Rows are points. To make a cloud, some directions were put in groups of two or more. Within a group, all points are equally far from the middle, so they leave a hole (a ring in 2 directions, a hollow ball in 3). The other directions are filled evenly. Then the cloud was stretched, turned, moved and blurred a little. Count the holes, and give their numbers of directions, smallest first.
In the rows, zero is written as 128.

Cloud:
[[ 95 119 191]
 [209 118 101]
 [157 104 115]
 [169 126 102]
 [195 105 106]
 [207  82 120]
 [201 120  82]
 [120 169 197]
 [ 90 163 204]
 [ 83 146 211]
 [ 95  97 143]
 [ 81 157 194]
 [142  80 134]
 [169 158 100]
 [ 96 134 147]
 [120 138 191]
 [183 102  72]
 [144 176 157]
 [178  65 133]
 [210  66 137]
 [138 189 174]]
Holes: 0

Cloud, 47 rows:
[[211  73  92  93 120 115]
 [140 183 120  77 146 155]
 [ 89  78 119 175  93  76]
 [178  57 162 149  86  85]
 [174 152 146  68 131 127]
 [134  50  92 108 120 151]
 [232  69  98 148  87  43]
 [113 120 100  60 151  61]
 [111 194 126  72  90 157]
 [113  98 179 114 110  45]
 [ 79 159 122  91  51 105]
 [ 87 150 152 134 164 167]
 [ 69 162 188  31 108 131]
 [ 79 203 121  59 112  97]
 [ 81 197 153  66  83 158]
 [ 39 142 161 107 166  84]
 [ 77  92 114 173 103  83]
 [128 154  97 162 158  98]
 [101 129 166 112 179 152]
 [158 110 141  98  99  26]
 [ 52  84 147  52 143 119]
 [ 61  66  98 108 100 104]
 [153 108 104  38 129 118]
 [140 105  98  35 120  99]
 [134  62 161  98  82 139]
 [ 85 152 172 167 127 118]
 [135  70 163 123 156 123]
 [132  50  94  91 127 146]
 [209  94 134  87 100 107]
 [110  93 188  77 122 145]
 [189  92 104 165  55  44]
 [173 168 125 146  88 124]
 [ 47 112  87 102 112 140]
 [ 59 204 151  63  90 106]
 [198  97  63 174  91  59]
 [134 127 149 140  62 153]
 [104 184  98  70  94 147]
 [ 38 197 171  70  95 104]
 [ 52 124 139 138  71  88]
 [ 95 176  81 107 115  82]
 [164  83 113 109  67  27]
 [ 68 106 140  95  57 148]
 [ 91 167 183 154 117  97]
 [ 70 114 183 107 136  62]
 [159  87 106 128  52  34]
 [ 79 123  72 141 123  86]
 [126 184 139 142  93  68]]
Holes: 3 (2, 2, 2)

Cloud:
[[ 79  73 162 131 102 154 151 157]
 [ 73 144 159  94 113  92  49  89]
 [ 61  93  91  73 168 114 129 136]
 [128 148 131 152 199 178  58 108]
 [ 41 130 128 171 157 158 128 109]
 [114 115  92 190 120 193 152 120]
 [141 127  18  90 176 155  84 172]
 [ 96 197 157 140 149 176 191 144]
 [ 99 132  92 104 136 203 139 198]
 [ 93 163 173 163  87 171 204 117]
 [183 133  74 137 146 176 145 159]
 [ 52 102 139 102 146  79 111 117]
 [127  98 167  88 154 194 172 115]
 [ 55 105 199 141 139 159 167 114]
 [130 168 156 164 153  83 125 141]
 [107 184  90  86 119 156 153 114]
 [151 196  89  66 128  98  83 133]
 [ 52 131 167  81  92 125  75  35]
 [110 156 167  34 109 150  49 118]
 [ 98 212 135 127 204 166 110 148]
 [ 97 102  94  98  42 135 139  62]
 [136 179 200 132 132 126 102 147]
 [173 117 120 137 183 139 155 233]
 [ 89 130 117 142 117 143  67 109]
 [194  92 174  94 112 185 116 148]
 [ 29 151 158 185 130 118 129  60]
 [ 93  92 168 154 199 141 157 112]
 [ 57 155 191 138 173  93  81 152]
 [123  70  92  98 120 191 180 121]
 [ 90 195 139 142 141 187 189 114]
 [164 111  69 128 133 166 183 119]
 [182 128 154 115 140 178  74 121]
 [150 154  43 103 178 180 165 126]
 [145 178 191 118 132 153 106 103]
 [ 52 176 249 126 114 173  64 115]
 [100 118  76 161 192 145  85 174]
 [121 141 181 166 144 146 179  59]
 [129  59 139  88  77 146 171  95]
 [148 195  77 133 170 172 156 141]
 [ 91 227 125 121 112 149  68 108]
 [ 82  89 137 107 152 108  86  93]
 [154  80 109 100 226 136 180 122]
 [ 79 162 206  85 136 175 106 105]
 [ 91 132 121  88 114 114  44  41]
 [ 57 120  76 176 240 137 150 109]
 [ 79 176 135  63 151 118  71 102]
 [126 129 187 134 121  96 136 111]
 [179 104 116  93 157  84 127 143]
 [109  74  96 166 150 178 176 113]
 [ 77 142  64 156 168 151 182 151]
 [ 85 120 180 128 165 212 182 136]
 [ 57 152 131  74 100 166  92 159]
 [107 150  97 145  56 158  96  76]
 [126 109 150  99 158 209 183 143]
 [123 137 113  85 134 121  34  98]
 [146  95  94  80  95 227 152 153]
 [124 111 164 149 170  93 135 189]
 [118 180 149  98  51 149  41 100]
 [115 225  89  98 149 125 140 120]
 [109  29 124  81 136 138 106  86]
 [116  92  94  83  79 159  46  76]
 [101 139 191 135 186 152 166 112]
 [ 89 118 132 136 141 212 193 143]
 [ 58  93 186 134 108 145 121  79]
 [156 124 129 169 144 150 180 100]
 [ 80 184 195 141 174 123  88  93]
 [145 129 141  27 178 112 131 165]
 [152 129 102  49 164 204 122 182]
 [158 110  95 124 100 127 165 102]
 [ 77  69 123  59  96 176  86  96]
 [112 189 174 129 160  84  87  98]
 [105 180  69  93 114 131 104 164]
 [128  77  40 118 160  96 109 135]
 [ 86 198 164 170 188  94  90  72]]
Holes: 1 (4)
